Each wall is flat, endless, passes through zero and stands at right angles to its row. A trip goes straight from one point to another. Which walls does it cross, in order?
In the rows, zero is written as 128.

Walls:
(1): [ 77 120  95]
(2): [163 126 103]
(3): [147 158 142]
(4): [122 120 115]
Trips:
[143 160 110] to [128 132 131] -> 2
[149  97 153] to [136 141 106] -> 3, 4, 1
[119 125 159] to [108 140 147] -> 1
[144 144 124] to [ 91 105  90] -> 4, 1, 3, 2
[157 133 191] to [157 103 160] -> 2
[152 158  80] to [107 106  95] -> 3

Walls:
(1): [120  90 128 120 142 111]
(2): [163 133 127 119 148 151]
(3): [104 100 133 130 130 158]
(4): [150 113 128 140  95  83]
(5): [120 148 104 133 193 143]
Trips:
[115 159 157 118 172 119] to [ 84 137 130 117 119  69] -> 2, 1, 4, 5
[143 121 114 192 132 120] to [151 168 136 125 161 203] -> 2, 4, 3
[ 96 112 123 109 119 150] to [151 131 153 170 161 173] -> 5, 2, 1
[154 103 126 155 136 162] to [162 136 145 129 153  95] -> 4, 3

Walls:
(1): [ 93 170 108  98 150 115 139 160]
(2): [106 134  72 119 157 151  94 110]
(3): [117 174 158 140 131 110 181 103]
(4): [150 111 161 157 122 130 114 177]
(5): [172 110 130 105 117 136  60  84]
Trips:
[150 150 123  94 131 134 173 121] to [139 142  97 120 148 163 132 146] -> 2, 3
[167 150 131  93 174 134 168 131] to [ 95 161 140 124 117 113 153  82] -> none
[111 151 129 138 141 113 167 126] to [156 117 184 107 113 145 135 127] -> 4, 1, 5
[129 139 113 159 112  92 156 176] to [116 135 154  95 124 204 147 104] -> 4, 1, 2, 5
[109 130 133 129 173 107 132 144] to [103 137  89  93 116 117 100 118] -> 4, 3, 5
[144  90 162  88  51 114 155 109] to [159 156 169 124 131 155 123 118] -> none
[ 77 128  99 178 111 172 113 126] to [162 109 154 144 131  92 113 100] -> 4, 5, 2, 3
[128  63 144 163  71  75 112 107] to [155 108 179 128 145  87  95 147] -> none

Walls:
(1): [104 147 113 126 110 151 133 126 108 136 111]
(2): [105 108 118  97 100 178  88 140 134 137  84]
(3): [104 145 140 131 112  98  87 101 123 129 103]
(4): [133 106 113 185 138  71 107 152 126 133 130]
(5): [133  84 225 106  83 186  62 176 132 135 144]
(6): [136 158 158 135  74 191  89 129 155 111 161]
(7): [135 105 146 159 117 154 105 132 128 176 147]
Trips:
[105 144  82  89 118 195  97 107 134 104 104] to [ 97 127 103 140 119 161 116  89 150  80 155] -> 5
[ 92 131 129 189 146  94 128 113 119 131 175] to [125 127 148 128 122 167  90 114  96  94 125] -> 6, 5, 1, 2, 4
[102 109 148 141 158  72 124 139 104 171 133] to [122 115 119  95 126 102  97  89  81 228 132] -> 1, 2
[169 102 199 151  83 142 135  68  93 107 145] to [110 126 143 142 156 125 147 137 153 107 125] -> 3, 7, 4, 6, 5
[121 175  94  81 141 103 125  96 135 150 170] to [132 124 125 121 135 109 148  92 125 147  98] -> none

Walls:
(1): [126 128 107 112 116 143 132 187  95 129 128 147 146 148]
(2): [147 118 124 147 139 171 162 148  98  95 110 117 170  89]
(3): [114  87 163 151 124 146 120 101 161 153 120 145  75 102]
(4): [118 141 176 127 115  99 117 137 163 118 162 145 135 111]
(5): [ 88  86 119 125  84 179 119 110 119 166 165 115 177 127]
Trips:
[168  95 117 107 142 131  74 129 239 122 152 144 171 184] to [112  87  99 133 151 117  78 103 140  97  97 162 112  88] -> 5, 4
[109 160 176 116 109 124  98 148 118 126 150 138 114 124] to [138 155 160 145 170 106 132  96 190 163  77 143 154 134] -> 1
[117 136 100 165 138 118 129 163 187 105 126  93 134 135] to [130  77 121 167 103  83 133 105  97 132 118 130  87 130] -> 2, 3, 4
[109 127 105 149 106 139 160 134 121 143 100 101 103 136] to [151 135  66 157 143  96 109 122 109 116 183  98 133 116] -> 3, 1, 5
[ 84 153 121 122 146 178 125 134 182 182 116 125  99 128] to [ 97  97 136 133 145 127 132  99 135 139 110 114 100 127] -> none
[120 109 116 172 169  99 104 130 122 117 132 111 138 166] to [164 127 125 143 131 148 147 146 129 110 139 139 138  85] -> 2, 1, 4
[162 166 102  86 159 140 138 160 138 111  88  70 173 135] to [136 112 101 167 104 116  94 121 118  85  78 103 131 109] -> 1
[125  70 132 138 131 154 119 107  61 104 140 141 177 124] to [193 113 102 154 115 106 133 183  97  98  83 111 144 150] -> 5

Walls:
(1): [111  95  99 139 151 104 110  99 132 148 137 120 102 150  98 147 141 160
 162 119]
(2): [136  97 140  91 140 173 121  94 110 136 106  94 149  98 176 149 171 130
 116  78]
(3): [152 135  99 124 175 168 147 149 121 139 111 121 131 134  93 163 168 131
 141 113]
(4): [138 126  72 160 126 140 146 111  90  73 114 114 146 148 132 156 117 118
 160 157]
(5): [172 152 143 147 128 142  91 121  99 101  92 148 119  87 178 126 148 154
 150 151]
Trips:
[147 133 123 135 124 163 190 113 155 116 116 150 145 130 143 101 104 158
 122 118] to [ 95 110 181 145  67 144  98  97 104 116 139 114 101 163 149 150 134 157
 210  97] -> 3, 1
[ 30 121  73 143 146 155 177 159 167 139 139 147 120 138  89 104 144  73
 140 149] to [188 122 130 170 124 114 142 136 125 126 146  95 105 132  89 155 141 127
  92 144] -> none
[112 120 211 122 131 119 133 159 149 137 108 159  99 154 113 134 125 110
 113  87] to [129 115 115  82 150  98 109 167 158 152 101 102 106 129  97 145 132 116
 135 131] -> 3, 1
[126 122  89 104 142 123  71 114  97 144  96 120 137 107 145 145 174 141
 121 113] to [ 58 178 122 210 107 110 124  92 124  94 111 144 162 131  72 126 144 115
 123 124] -> 2, 3, 5
[118 123 146  97 142 157  94 119 150 153 138 131 163 123 175 166 105 168
 146 100] to [161 173  75 101 134 125 132 138 130  98 110 119  99 171 129  98 132 165
 150 127] -> 3, 4, 2
[116 107 144 104 127  91  99 159 179 130 127 111 126 131 106  54 137 131
 121 188] to [ 73 119 138 144 132 149 111 135 103 149 148 144 164 125 105  55 193 188
 113 116] -> 1, 2, 3

Walls:
(1): [151 116 159 142  80 135 105 183 104 128 141 147 138 164 137 120 126  98
 105 134 118  99  89 105 184 126 125  94 150 148  89  89]
(2): [112 121  84 145 127 158 141  97 110 122 117 169  86 154  93  89  78  95
  99 141 128 128  69 116 137 108 140 172  90 162 139 130]
(3): [ 89 139 148 109 142 134 167 102 122 130 103 143  74 125 147 132 143 134
 159  97 146  92  99  88 110 107 203 143 106 134  65 135]
(4): [155  95 102 166 122 161 158 136 126 129 116 122 172 220 141 129 128 163
 179 127 107 190 136 175 160 124 104  46 134 131  88 136]
(5): [146 146 131  91 171 162 147 124 133 105 171 130 145  84 122 138  90 174
 134 104 138 135 131 102 143 115 156 128 122 167 102 119]
(6): [129 141 137  81 143 165 122 179 119 116 167 131 171 102 132 107  95 108
 115  95 163  66 118 145  91 157 134 102 131 154 127  94]
(7): [ 94 111 171 101 126 164 105 148 159 113 157 175 155 145 159 160 110 149
 146 105 127 147 164 140 149 130  84 124 160 129 157 118]
Trips:
[116 137 117 143  94 113 159 163 115 103 181  77 178 123 140 129  99 143
  76 172 165  99  54 124 103 121  72 144  97 121 146 110] to [117 146 144 167 119 115 193 165 117 171 127 168  96 130 104 143 143 103
 122 105 117 161 132 154 117  99 147 134 137 181 181 120] -> 6, 3, 1
[112  75 159  94 134 124 104 156 109  74 116  91 119 116 167 157 144 153
 150 155  69 189 166 165 169 108 146 110 105 209 101 136] to [104 111 117 160 116 137 133 105  83 171 135 175 123 101 141 134 124 135
 111 105 177  72 149 145  95 137  98  97 143  97 132 128] -> 6, 5, 3, 1, 4
[116 100 140 120  97 124 131 169  90 166  91 163 156 114 117  89 144 119
  88 135 139 146 112 145  83 139 130 129 122  88 148  86] to [ 68 135 116 173 124 143 125 139 178 154 153 128 112 119 125 113 118 126
 182 111 132 126  95 106 167 151 116 157 190 105 159 102] -> 7, 6
[169 100 130 170  97 147 106 141 109 119 138 154 127 124 174 122  96 142
  70 100  86  87 118 105 144 127 190 160 140 138 139 102] to [118 163 119  75 122 135 164  81 101 140 159 118 109 170 124 148 137 156
 166 139  92 172 143 120 165  85 126 124 165 103  95 125] -> 7, 6, 4, 2, 1
[130 154 167 133 124 135 146  99 131 134 117 155 147 102 157 117 147  84
 127 113 105 119 149 112 123 182 177 133 151 164  85  96] to [106 109  77 180 176 124 109 163 107 155 104 120 132 125 102  67 201  99
  73 115 140 145 176  94 200 119 130 116  99 135 174 144] -> 5, 2, 6, 3

Walls:
(1): [ 93 135 101 138 117 166 117 114  84 131 120 167  99 178 127 154 117 143
 138 139 107 126 113 175 113 142 128  95 141 161 118 125 146  67 161 123
 175 105 108 119 127 145 100 130 132 105 147 128]
(2): [155 105 121 143  84 158 137 126 157 129 127 100 130 145  79 141  99  81
 135 103  82  61 132 179 137 130  70  83 153 107 133  91 140 116 119  90
  98 149 132 147 111 157  94 128 115 125 115 111]
(3): [103 101 105 202 119 114 132 134 151 118 116 136 137 136 178 104 115 126
  77  87 117 138 120 130 133 151 103 165  97 111 150 101 132 146 163 128
 140 120 115 109  93 145 156 163 119 109 120 183]
(4): [102 141 121 133 165 150 156 159 118 104 103  87 136 170 124 137 150 123
  98 155 140 112 164 121 195 123 100  97 105 124 127 125 166  89 150  96
 141 142  92 188 121 146 135 116 171 147 135 162]
(5): [ 83 118  92 168 133 115 110 142 112 133 124 134 130 116  81 136 140 196
 111 124 203 118 120  82  94  83 125 143 169 107 132 101 121  86  86 126
 119 101 158 116 143 128 113  88 135 127  89 105]
(6): [123  95 132 115 158 135 161 146 207  90 130 124  97  98 155 104 108 151
  96 119 133 139 105 169 131 198 133 131 156 139 110 117 144  91 128 150
 123 153 141 139  95 136 141 119 146 105 196 148]
(7): [144 123  96 175  46 135 113 128 125 147 153 100 120 158  99 133 146 124
 110  61 131 116 110 128  97  91  63  93  98 130 155 162 125 141 105 124
 172  98 162 135 124 152 110 153 108 104 161 136]
Trips:
[101 114 123 117  87 160 187 136 129  96 148 171 153 121  62 122 157  92
 183 135 155 120 163 175 159 117 103 126 115 145  99 130 134 130 148 123
 136 137 115 133 125  93 170 102  76 143 167 101] to [173 145 120 150 132  88 121  84 112 129 145 131 155 101 190 126 149 134
 162 116 134 116 152 127 122 132 131 125 127 149 129 143 200 143  93 141
  78  73 132 106 147 141 143 168  68 151 167 140] -> 4, 1, 2, 3
[108 200 138 130 123 133 118 137 148 138 115 148 150 139 101 123 147 138
 159 123 138 150 133 105 159 184 105 154 122 157  98 138  95 129 180 161
 155  95 122 125 134 141 152 147 154 105 145 139] to [121  81 112 110  92 111 113 158 120 159 118 122 189 148 104 109 163  88
 152 103 124 129 133  96 105 136 124 128 133 170  80 143 120 160  78  85
 104 174 156  88 142 160 155 108 105  98 147 115] -> 7, 6, 4, 1, 3, 2, 5
[154 117 116 108 107 158 131 118 166  98 123 137 127 115  80 111  95  71
  85 150 151 121 163 133 112 111 135 113  75 143 192 128 157 165 123 181
  99 158 133 101 168  55  92 132 118 158 157 100] to [157  97  94 172  96  89 129 167 100  87 126 134 126 128 187  58 100 107
 141 112 112 119 159 110 118  96 115  94 148 126 126 176 143 131  95 149
 111  93 115 118 153 104  90 132 100  74 125 112] -> 3, 5
[ 93  94 104 168 146 141 151 137  92 132 100 104  76  68 135 123 120 167
 103 175 123 147 127  85 114 137 142 156 106 134  78 131 162  93 135 148
 161 132 106 118 145  89 144 115 122 127 141 173] to [158 136 125 157 197 107 129  77 102 124 147 140 117  97 160 137 128 113
 175 166 102 156  77 190 104 142 100 147 110 137 124 154 168 190 136 112
 148 148 127  80 108 121 163 108 115  94 142 173] -> 5, 4
